Each row is a point. Each copy is the shape, with its points in the same order, turned, moved and blurred by noise. Some copies are also mirrored. Which?

Shape:
+0.17 +0.10 -0.17
-0.12 -0.51 -0.20
-0.23 -0.35 -0.43
-0.32 +0.09 -0.09
+0.52 +0.16 +0.33
-0.04 +0.09 +0.38
Copy 1, 6 rows:
-0.18 +0.02 -0.05
+0.35 -0.34 +0.25
+0.11 -0.48 +0.30
-0.23 -0.03 +0.38
+0.03 +0.56 -0.28
-0.03 +0.44 +0.26
Copy 1 is: only turned
Copy 2 (6 x 3):
-0.06 -0.41 -0.04
+0.40 +0.10 +0.24
+0.40 +0.12 -0.09
-0.20 +0.14 -0.13
-0.33 -0.69 +0.27
-0.44 -0.17 +0.26
Copy 2 is: mirrored
Copy 3 (6 x 3):
-0.08 +0.27 +0.18
+0.12 -0.26 +0.52
+0.35 -0.10 +0.51
+0.26 -0.02 -0.03
-0.63 +0.26 -0.04
-0.26 -0.09 -0.22
Copy 3 is: only turned

Shape, 10 rows:
-0.08 -0.05 -0.21 -0.41
+0.23 -0.30 +0.20 +0.10
-0.41 +0.04 -0.46 +0.44
+0.25 +0.31 +0.39 -0.36
+0.11 -0.02 -0.21 -0.31
-0.12 +0.30 +0.35 -0.37
-0.08 +0.21 -0.39 -0.27
+0.14 +0.46 +0.09 -0.02
+0.05 +0.53 +0.39 +0.35
+0.09 +0.07 +0.18 +0.32
Copy 1:
+0.08 +0.30 -0.16 -0.38
-0.30 -0.32 +0.05 -0.22
+0.10 +0.30 +0.18 +0.49
+0.29 -0.40 -0.42 -0.50
-0.04 +0.17 -0.29 -0.31
+0.49 -0.22 -0.17 -0.46
+0.20 +0.36 -0.34 -0.12
+0.31 -0.26 -0.43 -0.03
+0.41 -0.62 -0.21 +0.21
+0.01 -0.37 -0.03 +0.10
Copy 1 is: only turned
Copy 2 (10 x 4):
-0.06 +0.02 -0.44 -0.15
+0.22 -0.27 +0.13 -0.24
-0.60 -0.41 -0.03 +0.36
+0.34 +0.47 +0.07 -0.06
-0.13 +0.15 -0.32 -0.21
+0.29 +0.35 -0.09 +0.24
-0.38 +0.21 -0.29 +0.03
-0.09 +0.36 +0.22 +0.16
+0.11 +0.15 +0.64 +0.44
+0.02 -0.25 +0.37 +0.15
Copy 2 is: mirrored

Shape:
-0.13 +0.22 +0.26 +0.20 -0.13 +0.27
-0.15 -0.38 -0.09 -0.21 +0.14 +0.23
-0.03 +0.28 +0.28 +0.21 +0.23 +0.04
+0.04 +0.32 +0.28 -0.63 +0.20 -0.08
-0.20 -0.27 -0.34 -0.14 -0.04 -0.13
+0.07 -0.06 +0.22 +0.06 -0.71 -0.10
-0.26 -0.13 +0.46 -0.14 +0.05 +0.17
-0.30 +0.60 +0.46 +0.21 +0.07 -0.23
+0.04 -0.34 -0.85 -0.41 -0.11 -0.17
+0.24 +0.22 +0.44 +0.04 -0.22 -0.11
-0.10 -0.30 +0.27 +0.28 +0.02 -0.04
Copy 1, 11 rows:
+0.13 +0.22 -0.36 +0.06 -0.04 +0.33
+0.39 -0.20 +0.29 -0.06 -0.05 +0.06
+0.23 +0.02 -0.58 -0.20 +0.13 +0.20
+0.63 +0.03 -0.10 -0.75 +0.39 +0.22
-0.05 -0.25 +0.42 -0.18 +0.17 +0.03
-0.16 +0.60 +0.15 -0.31 -0.20 +0.21
+0.42 -0.01 -0.13 -0.35 -0.25 +0.32
-0.05 +0.09 -0.69 -0.50 +0.15 +0.47
-0.02 -0.18 +0.82 -0.11 +0.57 -0.18
+0.06 +0.49 -0.32 -0.46 +0.00 +0.05
+0.02 -0.15 -0.21 -0.19 -0.35 +0.03
Copy 1 is: mirrored
Copy 2 (11 x 6):
+0.07 -0.03 +0.17 +0.21 -0.33 -0.22
-0.29 -0.17 +0.09 -0.14 +0.13 +0.28
+0.18 +0.31 +0.03 +0.09 -0.31 -0.06
-0.56 +0.61 +0.08 +0.02 -0.03 -0.15
-0.12 -0.17 -0.20 -0.14 +0.38 +0.03
-0.19 -0.30 -0.36 +0.54 -0.07 -0.38
-0.35 -0.02 -0.01 -0.09 -0.41 +0.03
+0.17 +0.47 -0.14 -0.01 -0.49 -0.54
-0.21 -0.12 -0.16 -0.04 +0.99 +0.11
-0.13 +0.25 -0.23 +0.54 -0.29 -0.20
+0.06 -0.18 -0.28 +0.02 -0.26 +0.20
Copy 2 is: only turned
Copy 3, 11 rows:
-0.31 -0.25 -0.25 -0.17 +0.22 +0.04
+0.01 +0.39 -0.26 +0.17 -0.05 +0.15
-0.29 -0.44 +0.09 +0.00 +0.10 +0.31
+0.27 +0.06 +0.08 -0.10 +0.56 +0.62
+0.33 +0.21 -0.10 +0.11 -0.16 +0.03
+0.06 +0.07 +0.11 -0.34 +0.41 -0.47
-0.12 +0.24 -0.06 -0.30 +0.16 +0.40
-0.10 -0.65 +0.14 -0.49 +0.18 +0.36
+0.81 +0.40 -0.07 +0.53 -0.01 -0.19
-0.12 -0.14 +0.30 -0.21 +0.46 +0.00
-0.29 +0.08 +0.23 -0.06 -0.16 -0.04
Copy 3 is: only turned
Copy 4 (11 x 6):
-0.29 +0.35 -0.13 +0.27 -0.18 -0.01
-0.14 -0.35 -0.03 +0.08 +0.16 -0.25
-0.07 +0.43 -0.05 -0.08 -0.17 -0.28
-0.16 +0.12 -0.73 -0.26 +0.05 -0.47
-0.12 -0.42 +0.02 -0.23 +0.02 -0.06
-0.01 -0.06 -0.31 +0.07 -0.29 +0.61
-0.02 -0.06 -0.34 +0.34 -0.20 -0.31
-0.19 +0.55 -0.25 -0.12 -0.63 -0.26
-0.28 -0.73 +0.08 -0.59 +0.39 +0.07
+0.09 +0.40 -0.44 -0.06 -0.17 +0.16
+0.23 -0.04 +0.03 +0.22 -0.24 -0.06
Copy 4 is: mirrored

Shape (13 x 8):
+0.00 +0.26 +0.11 +0.70 +0.06 +0.00 +0.09 -0.38
-0.15 -0.07 +0.21 +0.34 -0.51 -0.03 +0.16 +0.05
-0.32 +0.04 +0.03 -0.01 +0.23 -0.31 -0.40 -0.09
-0.30 -0.67 -0.15 -0.20 -0.47 -0.17 +0.01 +0.17
+0.05 +0.24 -0.20 +0.03 -0.35 -0.18 +0.03 -0.15
-0.29 -0.06 +0.24 -0.12 +0.01 -0.19 -0.26 -0.27
+0.30 -1.01 -0.13 +0.10 -0.02 -0.41 +0.14 -0.39
-0.13 -0.01 -0.05 +0.40 +0.13 -0.18 -0.15 +0.12
-0.20 +0.21 +0.19 -0.11 -0.63 -0.09 +0.25 +0.05
-0.07 +0.04 +0.11 -0.14 +0.07 -0.14 +0.21 +0.17
+0.33 +0.20 +0.00 +0.27 -0.15 +0.07 -0.11 +0.14
+0.34 +0.25 -0.10 -0.21 +0.05 -0.91 -0.82 +0.12
+0.61 +0.08 -0.05 -0.12 -0.30 -0.01 +0.14 -0.17
Copy 1:
-0.28 +0.31 -0.11 +0.72 -0.06 -0.19 -0.08 +0.05
-0.08 -0.16 +0.08 +0.29 -0.05 -0.04 -0.35 -0.42
-0.29 -0.24 -0.01 +0.40 +0.23 +0.48 -0.21 +0.42
-0.16 -0.67 -0.24 -0.23 +0.22 +0.36 -0.26 -0.40
+0.14 -0.05 -0.23 +0.21 -0.27 +0.21 -0.27 +0.05
-0.22 -0.49 +0.03 +0.36 +0.12 +0.19 -0.20 +0.35
-0.73 -0.41 -0.77 -0.31 +0.18 -0.19 -0.20 -0.01
-0.34 +0.15 -0.04 +0.33 +0.22 +0.33 -0.21 +0.02
+0.19 -0.36 +0.23 +0.18 -0.38 +0.14 -0.32 -0.25
-0.21 -0.12 +0.22 -0.05 -0.13 +0.28 -0.04 +0.09
+0.11 +0.32 +0.02 +0.09 +0.10 +0.01 -0.28 +0.07
-0.11 +0.02 -0.21 -0.02 +0.08 +0.68 -0.94 +0.89
+0.21 +0.06 -0.23 -0.24 -0.24 -0.21 -0.22 +0.20
Copy 1 is: mirrored
Copy 2, 13 rows:
-0.36 +0.56 +0.17 +0.03 -0.15 +0.23 -0.33 -0.06
-0.46 -0.23 +0.16 -0.04 -0.16 +0.11 -0.13 +0.24
-0.06 +0.22 -0.31 -0.04 -0.18 +0.24 +0.53 -0.03
-0.46 -0.65 -0.46 -0.15 -0.02 -0.28 +0.28 +0.24
-0.34 -0.17 +0.11 +0.26 +0.01 +0.14 +0.08 -0.29
-0.08 +0.05 -0.07 -0.27 -0.16 +0.13 +0.44 -0.02
-0.46 -0.25 -0.89 -0.51 +0.24 -0.02 -0.28 -0.30
-0.21 +0.25 -0.27 +0.21 -0.23 +0.28 +0.05 +0.17
-0.31 -0.54 +0.38 +0.07 -0.29 +0.03 +0.10 +0.00
+0.10 -0.20 -0.13 +0.10 -0.26 +0.01 +0.06 -0.08
+0.00 -0.06 +0.06 +0.29 +0.18 +0.31 -0.14 +0.09
+0.02 -0.19 -0.49 +0.32 +0.12 +1.01 +0.67 -0.36
-0.05 -0.40 +0.10 +0.10 +0.35 +0.19 -0.24 -0.41
Copy 2 is: only turned
Copy 3, 13 rows:
+0.20 +0.14 +0.56 +0.19 -0.23 -0.56 +0.02 -0.38
+0.02 -0.33 -0.19 +0.34 +0.01 -0.32 -0.05 -0.40
-0.41 +0.08 +0.35 -0.24 +0.24 +0.11 +0.20 -0.07
-0.12 -0.36 -0.39 +0.12 +0.59 +0.27 -0.20 -0.37
+0.03 +0.19 -0.23 +0.07 -0.20 -0.01 -0.08 -0.27
-0.26 -0.24 +0.29 -0.16 +0.13 +0.21 +0.25 -0.29
+0.62 -0.32 +0.09 -0.48 +0.69 +0.13 -0.28 -0.65
-0.16 +0.20 +0.23 +0.02 +0.30 -0.32 +0.06 -0.11
-0.22 -0.36 -0.42 +0.25 -0.25 -0.06 -0.06 -0.33
-0.25 -0.25 -0.08 -0.18 +0.05 -0.14 -0.13 +0.08
+0.21 +0.21 -0.12 +0.13 +0.01 -0.44 +0.27 +0.04
-0.45 +0.65 -0.21 -0.79 +0.18 +0.08 +0.59 -0.31
+0.52 +0.08 -0.34 -0.19 -0.24 -0.07 +0.10 -0.16
Copy 3 is: mirrored
Copy 4:
+0.14 -0.52 +0.32 +0.23 +0.00 -0.08 +0.26 -0.32
-0.12 +0.05 +0.02 -0.07 -0.27 -0.44 +0.09 -0.22
-0.06 -0.40 +0.00 -0.41 +0.38 +0.04 -0.26 +0.04
-0.25 +0.30 -0.20 -0.58 -0.40 -0.14 -0.13 +0.34
-0.25 +0.13 +0.24 -0.01 +0.23 -0.11 +0.20 +0.02
+0.21 -0.19 -0.03 -0.35 +0.28 -0.17 -0.22 +0.10
+0.31 +0.14 +0.49 -0.53 -0.64 +0.40 -0.11 +0.35
-0.24 -0.41 +0.08 -0.17 -0.01 +0.09 -0.10 -0.21
-0.23 +0.31 +0.01 +0.06 +0.08 -0.62 -0.01 +0.00
-0.20 -0.01 +0.04 +0.10 +0.06 -0.08 -0.43 +0.08
-0.17 +0.08 +0.10 +0.12 +0.09 +0.16 +0.02 -0.45
-0.36 +0.08 +0.55 -0.75 +0.82 +0.34 -0.37 -0.29
+0.03 +0.53 +0.33 +0.19 +0.10 +0.18 +0.04 -0.09
Copy 4 is: mirrored
